Every row gives one point. The points of each table are mixes of a few directions, plus a little noise. How many directions does each table use, and how many do they share? Where both have some left over, give the other angles between the two spaces (their principal angles), to ten degrees, smallest first.

First, 5 rows:
[[ -6 -22   8]
 [ -8 -28   9]
 [ 13  44 -15]
 [  8  26  -9]
 [ -6 -20   7]]
Second:
[[ -1  -3   2]
 [  9  32 -11]
 [  5  17  -6]
 [-17 -60  20]
 [  4  14  -5]
 [  1   1  -1]]
Directions: first 1, second 1, shared 1

First:
[[-16  -1 -10  17  39 -28]
 [  5  25 -16 -41  -9 -12]
 [-21   6 -15   9 -24  18]
 [  4  -9  27   7  11   7]
 [ 14  -9   9   3  13  -8]
 [ 57 -25   5  -4 -33  14]
 [  9   8 -19 -17 -34  10]
 [-13 -10  35  19  49 -12]
 [-38  15 -17   8 -11  10]]
Second (6 x 6):
[[  0   0   4  -2  -4  -7]
 [ -2   1  18  -7 -22 -32]
 [  1   0 -15   6  18  26]
 [  3  -1 -28  11  34  49]
 [ -3   2  34 -14 -42 -60]
 [  1   0 -13   5  16  24]]
Directions: first 4, second 1, shared 0; angles 70

First (10 x 9):
[[-13 -31  15 -10 -33  31  32  11  -3]
 [ 29  -9  -1  22 -35 -19  42  12 -30]
 [-52 -14  31  -8  34   3 -38  -8  31]
 [ 18  -6 -17  26 -14 -10  13   8 -11]
 [-30  15  14 -23  41   5 -42 -15  26]
 [-20  -6 -29   2  23  34 -39  -4  33]
 [ -8  23  -4  -2  40 -15 -41 -14  16]
 [ 52  31  -7   2 -20 -34  34   0 -38]
 [ 10 -16  25  11 -33 -20  42  10 -27]
 [ 14  12 -26 -17  -3  27  -1  -2   4]]
Second:
[[  1 -47   8  13 -60  -9  43  11 -15]
 [ -5 -32  -3  -7 -43 -15  11  -6   2]
 [  0   0   9  11   6  11  11  11  -6]
 [-29 -44  43  25 -11  49  46  36 -10]
 [-22  21   9 -13  50  28 -32  -2  20]
 [  2   8  -7  -6   5  -7 -11  -7   4]
 [ 30  56 -28  -7  39 -24 -34 -17   0]
 [ 10  34  -3   4  39   6 -15   1  -1]
 [ 13   3 -27 -19 -24 -39 -20 -27   7]]
Directions: first 4, second 3, shared 2; angles 90

First (10 x 12):
[[-16 -15  30  -2  20  49   8  -9  -8 -23  -2 -12]
 [ 13  59   4  -6 -14 -20 -56   0 -23  24   9  -3]
 [ 48   9 -14  -9 -12  -4  -4  34  13 -28 -27 -22]
 [ 42  -1 -32  -3  -6   8  35  31 -12 -28 -11   3]
 [-15  15  10   5  -8 -17 -22 -12   2  30 -10   7]
 [-51 -14  42   0  34  58   2 -37 -28  -8  37   1]
 [-13 -10  -3   4  -9 -43 -16  -8  32  24   2   1]
 [ 15  -7 -17  -6   4   0  12  10  -4 -21  24  -2]
 [ 12 -11 -20   4  -5  -4  30  12   1  -3 -13  11]
 [-34 -26   2  13  -3 -27  10 -19  27  33  -8  17]]
Second, 9 rows:
[[-13 -34  -5 -10   0   8   6  -2  17 -21 -13  -9]
 [ 27  -7 -24 -21   3   6  -3  18 -18 -40  12 -15]
 [ 13 -10  15   2  20  -4   5   4 -17 -25 -37 -27]
 [ 11  -9   5  24  16  -8  45   5  -4  15  -9  14]
 [-16 -22  -4 -14 -12   6 -16  -3  24  -3 -11  -3]
 [-39  24   9  29 -15  25  40 -22  17  38  18  41]
 [ 19   0 -33 -42 -50  26 -53  27  30  10  -8  14]
 [ -1  60  21  17  16 -25 -20 -18 -40  15  39  -6]
 [  0  -2  15  12  22 -34  -4  -9  -9  11   7  -9]]
Directions: first 5, second 6, shared 3; angles 40, 40

First, 9 rows:
[[ -9  -1  -8   4  -8 -11  -8  25   4  -5  18   9  12  31 -13  12  10 -38]
 [ -4  16   2  -1 -17   1   0  -6 -13   3   1   9   5  16  -7  -8  -8  -4]
 [-11 -20  16  -5  16  14  10 -17  -7 -19 -13 -21 -11 -25  19  12 -14  29]
 [  7  -9   2 -15  15  -5  -3 -18  -3   5 -15 -22 -15 -35  23  -4  -4  60]
 [ 11   1   1   0   7   1   5  -7   6   8  -7   0  -8 -20   6  -7   0  13]
 [  0 -14  16  10  17  14  21  -3  15 -10  -6   2 -14 -27   9  13  -5 -16]
 [ 10  11 -22   5 -10   7 -21   2  -8   7   1  -2  24  26 -22 -24  13   1]
 [  5  10 -14   2 -10 -12 -11  15   3  11  11  10  10  21 -13  -6  12 -17]
 [ -9   6   7   1 -10 -10   7  10   2  -1  10  15  -3  12  -2  11  -4 -28]]
Second (10 x 18):
[[ -6  -9  14  12   0  12  11  -4  -2   5  11   0 -11  -5 -13   5  11   0]
 [ -7 -11  16   1   2   1   5   4   0   4  -1   2   2  -1 -10  -3   6   4]
 [ 10  14 -22 -42   3 -43 -33  22   9 -10 -42   3  44  16  29 -22 -29   7]
 [  7  10 -15  -5  -1  -5  -7  -1   1  -4  -4  -2   3   3  11   0  -8  -2]
 [ -6 -10  14  -7   3  -7  -1   9   2   2  -9   3  10   1  -6  -7   1   6]
 [-22 -32  47   3   6   4  14  12   1  11  -2   7   5  -4 -31  -8  18  11]
 [ -4  -6   8  -8   2  -8  -3   8   2   1 -10   2  11   2  -2  -7  -1   5]
 [  8  13 -18   5  -3   5  -1  -9  -2  -3   8  -3  -9  -1   9   7  -4  -6]
 [ 16  25 -36  31  -9  31  11 -33  -8  -4  37 -10 -42  -8  11  27   3 -18]
 [  4   6  -8  10  -2  10   4  -9  -3   0  12  -3 -13  -3   1   8   2  -5]]
Directions: first 5, second 2, shared 0; angles 60, 80

First (10 x 24):
[[  0  13 -19   9  42  28 -12   1 -13  -7  13 -25  14   7  -2 -38  52  28
  -23 -24 -47  -9 -34  -6]
 [  2  -2   2  -3   8  -4  -4  -2   5  -3   8   6   2  -5  13  -6  -4   5
   16  -2  15  16   4  -3]
 [ -3   6   6   7   5   6   4   2  -6  -1  -3  -1   2  -5  -8   2   0 -10
   -9   2  -5  -4   3   5]
 [ -3  13  -3  12   3   4  -7   1  -7   5  -6   0   0   0 -11  -3  -2  -9
    0  -4  -1  -7   5   2]
 [ -7  13 -10   7   2  15  -1  15  -2   4  -9   4   4 -14 -11  -8  -6  -1
    6  -2 -17 -14   2  -1]
 [  8 -12  -2  -7 -18 -21  -9 -16   2   7   0  -5 -11  27   5   9   2   2
   -1  -1  19   2  -1  -2]
 [ -4  -8  18  -7 -14   4  28  10   5  -7  -6   6   0 -17  -6  22 -15 -15
  -15  20  -8  -5   6   9]
 [ -5  -5   6  -7 -19   4  18  14   8  -1 -10   9  -2 -17  -6  16 -21  -8
    1  16  -7 -10   7   4]
 [  7  -4  28  10  -3 -33  -8 -29  -8   2   5   6 -10  19   5  21 -14 -31
    1   4  60  30  25   9]
 [  5 -15 -24 -22  -6  -2  -9   4  17   1   7  -1  -1   6  21 -17   9  39
   24  -8  -8   1 -17 -16]]
Second:
[[  1  11   5   6 -10   5   0 -12  -4   7   9   6 -19   7  -7   6  -1  -7
   -8   5  21  11   0   7]
 [ -1 -24 -10 -32   1   2  12  27  31 -13   4  17  16 -35  35 -11 -19  35
   48   6  -7  12   0 -17]
 [  2  -5  10   7   8 -17  -4  -6  -9  -3  -9 -10  12  10  -3   7   2 -17
   -9  -4   0  -6   9   3]
 [  1   3  25   4   3   4  14 -13  -4  -6  17   7 -12  -3   0  13   0 -14
  -18  12  25  25   4  12]
 [ -3   6 -22   9   8   6 -13  11 -10   5 -20 -21  16  10 -16 -14  18   6
  -11 -16 -47 -39 -12  -6]
 [ -1  20 -13  16 -11   9 -14  -9 -14  16  -4  -8 -16  22 -24  -3  11  -6
  -18  -7  -5 -16  -8   4]
 [  3  -1   1   4  -6 -16 -10  -7  -4   5  -6  -2  -1  12  -1   5  -6 -10
    4  -3  14  -1   9   0]
 [  0  19   9  14 -10  11   1 -19 -10   9  14   5 -28  12 -16   8   6 -14
  -24   7  25  14  -3  13]
 [  2 -16  -2 -15  -2 -13   0   8  14  -5  -3   8  10 -10  19   0 -15  10
   29   1   8   7   8  -9]
 [ -3 -14  -2 -14  18   9  13  21  10 -17  -2  -3  24 -24  13 -10   4  17
    7   0 -34  -6  -7  -7]]
Directions: first 5, second 4, shared 3; angles 90

First, 10 rows:
[[  9  -9   2 -51  12  40  17 -17  -9  20  19  14   1 -27   8  -7  41  21
   18 -28 -31   6  -1   7  -6  -6 -11 -22 -12  -8 -60 -44]
 [ -2 -10 -10  -2   2   8  -8 -10   1   9   4  20  -5   5   8   3  -3  -4
   -3  -5 -17  -4   4  -2  -7   1   3  -4  -1   2  -6  -6]
 [ 15  12  15  11  -7 -15  -8   7  -8  -6 -17 -20   9   2  -3  -6 -20  -7
  -15  10  18 -19   1   6   3   1   3  15  10 -10  27  13]
 [-14  -3 -10  16  -1  -9  -1   4   9  -6   2   4  -6  11  -2   7  -5  -4
    2   7   4  10   0  -7   2   2   2   1  -1  10   9  12]
 [ 14  14  18   2  -5 -11   1  10  -7  -8 -12 -25  10  -5  -7  -7  -7   0
   -6   6  20 -10  -2   7   6   0  -1  10   6 -10  16   8]
 [ -4  -2  -3   2   0   0   0   0   2   0   2   3  -2   2   0   2   0   0
    1   0  -1   3   0  -2   0   0   0  -1  -1   3   0   1]
 [ -6  -4  -5 -11   4  10   8  -3   3   3  10   7  -3  -5   0   1  16   7
   10  -7  -8  11  -2  -2  -1  -2  -4  -9  -6   3 -19 -10]
 [ -9  -3  -9  22  -3 -13 -11   2   7  -3  -4   8  -5  16   1   6 -18 -11
   -8  10   2  -2   3  -6  -1   3   6   6   4   7  21  16]
 [-15  -2  -9  16  -2  -9   1   5   9  -7   2   3  -5  10  -3   6  -4  -3
    3   7   5  11  -1  -7   3   2   2   0  -1  10   9  12]
 [ 11   7  11  -6  -1  -1   2   3  -7  -1  -6 -13   7  -7  -2  -5   0   2
   -3   0   8  -7  -1   6   2  -1  -2   4   3  -8   2  -2]]
Second, 10 rows:
[[ 22  33   1   8  12   4  13  13  -9  -4 -12  14  -4   6   3  -7   0   9
   17   5  27 -33  -7 -17  13 -17  -9 -12  -7 -13  19 -25]
 [ 21  30   1   8  11   4  12  13  -8  -4 -11  13  -3   6   3  -6   1   9
   15   5  25 -30  -6 -16  12 -16  -8 -11  -6 -12  17 -23]
 [ -2  -4   0  -1  -1  -1  -1  -2   1   0   1  -2   0  -1   0   1   0  -1
   -2  -1  -3   4   1   2  -1   2   1   1   1   1  -2   3]
 [-18 -26  -1  -7 -10  -3 -10 -11   7   3  10 -11   3  -5  -2   5   0  -7
  -13  -4 -21  26   5  14 -10  14   7   9   5  10 -15  20]
 [ 26  38   1  10  14   5  15  16 -10  -5 -14  16  -4   7   4  -8   1  11
   20   6  31 -38  -8 -20  15 -20 -11 -14  -8 -15  22 -29]
 [-17 -25   0  -7 -10  -3 -10 -11   7   3   9 -11   3  -5  -2   5   0  -7
  -13  -4 -21  25   5  13 -10  13   7   9   5  10 -14  19]
 [ -7 -11   0  -3  -4  -1  -4  -5   3   1   4  -5   1  -2  -1   2   0  -3
   -6  -2  -9  11   2   6  -4   6   3   4   2   4  -6   9]
 [ -3  -5   0  -1  -1   0  -2  -2   1   1   2  -2   0  -1  -1   1   0  -1
   -3  -1  -4   5   1   2  -2   3   1   2   1   2  -3   4]
 [-16 -24  -1  -6  -9  -3 -10 -10   6   3   9 -11   3  -5  -2   5   0  -7
  -12  -4 -20  24   5  13  -9  13   6   9   5   9 -14  19]
 [ -4  -6   0  -2  -2  -1  -2  -2   1   1   2  -3   1  -1  -1   2   0  -2
   -3  -1  -5   6   1   3  -2   3   2   2   1   2  -4   5]]
Directions: first 3, second 1, shared 0; angles 70

First, 10 rows:
[[ -2   4   2   2  -4 -15   4  -9   9   8   3 -12  -4 -11  -6   0  -3   5
    0  -5   3 -18   7  14   4   1   6   0  -7   1   3   6]
 [  0  -1   0   2   5  -3  -4   2   3  -7  -2   6   1  -3   8   7   0  -1
   -8   1  -4  -1   6   1   3   1  15   5   1  -2   2  -3]
 [ 12   4  13 -14  19   2  -3  -6  -4 -46 -21  45   2   9  29  30   2   7
    0  18   4  11  -6 -17  -1   0  21  -2  37  -9  -1  15]
 [ 13 -15  13 -19  13  36 -16   3 -16  25  -2  10  25  26  16 -14 -16 -13
   30  20  35  60 -23 -13 -24  10 -44 -17 -13  12  -5 -27]
 [ -5  -3  -8  11  -5  -5   1   7   6   1   5  -9  -4  -6  -4  -2   2  -4
  -15 -10 -16 -11  10   4   6  -3  13  10  -9  -4   3  -9]
 [-16   0 -12  10   0   9 -16  20 -12  18  11 -18   5  -5  -6 -13   9  -1
   -2   2  -6   8   7   0   7  11   0   3 -13  11  -6  -3]
 [ -7   9  -9   7 -13 -10  13  -1   1  -5   3 -10 -13  -6 -20  -3  11   7
   -4 -10 -14 -23   0   1   7  -7  -2   1   9  -3  -1  19]
 [  5   4   4  -4  -9 -10  14 -16   7   8   1  -8  -6  -2 -13  -4  -4   4
   10  -6   9 -14  -6   8  -4  -5 -15  -7   0  -1   2  10]
 [ -4   7   3   1   6 -13  -5  -4   3  -5  -2   2  -1 -12   6  10   2   8
   -3   4   3 -12  10   9   8   7  21   2   4   2   0  11]
 [  4  -9  -7   5 -12   8  11   4   4   3   4  -6  -5   9 -11 -11  -3 -12
   -7 -14 -13   2  -7  -6  -7 -13 -15   4  -8  -8   4 -17]]
Second, 8 rows:
[[  4   4   4  -9   2   7   3  -3  -9 -10  -6  12   1   8   1   3   3   5
   12   8   8   9 -12 -10  -4   0 -13  -9  17   1  -4  14]
 [-23  14 -14  20  -8 -28  -3   6   7   7  11 -28 -12 -30 -16   0  14  13
  -18 -11 -19 -42  26  21  23   7  34  12  -8   5  -1  20]
 [  4   7   9 -13   5   5   0  -8 -10  -4  -6  11   4   6   3   4   1   8
   19  13  18  11 -12  -6  -5   5 -15 -13  16   5  -6  18]
 [  4  -7  -2   1  -4   8   4   2   1   2   1   0   0   8  -2  -6  -4  -8
   -2  -5  -4   7  -5  -5  -6  -6 -10   1  -5  -4   2 -13]
 [  5 -11  -4   6   1   5   0   7   7  -9  -1   7   0   5   9   3  -4 -12
  -18  -8 -16   4   5  -4  -1  -7  13  12  -7  -9   6 -24]
 [  2   4   6 -10  -2   4   2  -8  -7  14   0  -5   4   4  -7  -8  -2   5
   23   7  21   9 -12   0  -7   4 -27 -15   2   8  -5  11]
 [-15   9 -13  13 -12 -12   5   7   0   1   8 -19 -12 -14 -19  -5  13   7
  -11 -11 -18 -27  10   6  13  -2  10   6   1   1  -2  16]
 [ 18 -20  14  -7  17  11 -10  -3  10  -1  -7  21  15  12  32   8 -22 -18
   -5   6  10  29   1  -1 -12   0  10   6 -15  -6   9 -43]]
Directions: first 5, second 4, shared 4

First:
[[ 11  -6 -24   9  56   4 -12  18  -8  21   3  11  -5  -8  24  21 -18  -2
    7 -15 -34  -2 -37 -16  10  23 -18  -2  13   7  12 -16]
 [ -5   6   9   7  -5   0  10  -1   4   0 -15  -4  -4  10  -3   1   7  -9
   -5   1   1  -4   6  -3   0  -8   6 -12  -9 -10  -2   2]
 [  3 -12  -2  26  -8   4   1   8  -4   3   5   7   2  -2  19  -9   8   4
   -9   9 -15  -8  12   0  -2  -8  16  -2   6   8   2  -9]
 [ -6  -7   8 -16   1  -6  -4   2  -1   9  -6  -3  -7   0   2   3  -4 -14
   11   3  -7  11   3   8   7   0   1   1  -5  -2  -3  -1]
 [  1  -1   0   8 -28   2   1  -5   1 -10  12   2   8  -5  -5 -16   9  17
   -4   7  16  -5  13   7 -12  -6   8   5   1   8  -4   4]
 [ -9   4   6  -6  -8  -3   6  -1   4   6 -11  -2  -5   4  -7  -3   4  -4
    8   1  10   1   0   5  -6  -1   1  -8 -12  -5  -8   3]
 [ -3   9   3  -5 -17   0   5  -8   5  -8   0  -3   3   2 -14  -7   6   7
    0   1  21  -2   5   3  -8  -3   0   0  -6  -3  -5   8]
 [  9   7   0 -23  10   0  -9 -14   1 -20  12  -7   7  -1 -16  10 -13   0
   -7  -6   8  11   0  -5  13   1 -14  17  12  -4  11   8]]
Second, 10 rows:
[[  8  -1   6  -1   0   0   2   3  -1 -10   1 -15   2   4  -3   1   3 -10
   -1   2 -10  10   3   2   5  -3  -1   0   1   4  11  -5]
 [  7  -1   5  -1   0   0   1   3  -1  -8   1 -13   2   3  -2   0   3  -8
    0   2  -8   8   3   2   4  -3  -1   0   1   3   9  -4]
 [  4  -1   3  -1   0   0   1   2  -1  -5   0  -9   1   2  -1   0   2  -5
    0   1  -5   6   2   1   3  -2   0   0   0   2   6  -3]
 [-21   3 -15   3   0   1  -4  -9   3  27  -2  43  -7 -10   7  -1  -8  27
    2  -5  27 -27  -9  -5 -14   8   2  -1  -3 -12 -29  14]
 [-30   4 -21   4   0   2  -6 -12   4  38  -3  60  -9 -15   9  -2 -12  37
    2  -7  38 -38 -12  -7 -20  12   3  -1  -3 -16 -41  20]
 [ -5   1  -3   1   0   0  -1  -2   1   6   0   9  -1  -2   1   0  -2   6
    0  -1   6  -6  -2  -1  -3   2   0   0   0  -3  -6   3]
 [ 10  -1   8  -1   0  -1   2   4  -1 -14   1 -21   3   5  -3   1   4 -13
   -1   3 -14  13   4   2   7  -4  -1   0   1   6  14  -7]
 [  8  -1   6  -1   0   0   1   3  -1 -10   1 -15   2   4  -2   1   3 -10
   -1   2 -10  10   3   2   5  -3  -1   0   1   4  11  -5]
 [  2   0   2   0   0   0   0   1   0  -3   0  -5   1   1  -1   0   1  -3
    0   1  -3   3   1   1   2  -1   0   0   0   1   3  -2]
 [ 17  -2  12  -2   0  -1   3   7  -2 -22   2 -34   5   8  -5   1   7 -21
   -1   4 -22  21   7   4  11  -7  -2   1   2   9  23 -11]]
Directions: first 5, second 1, shared 0; angles 50
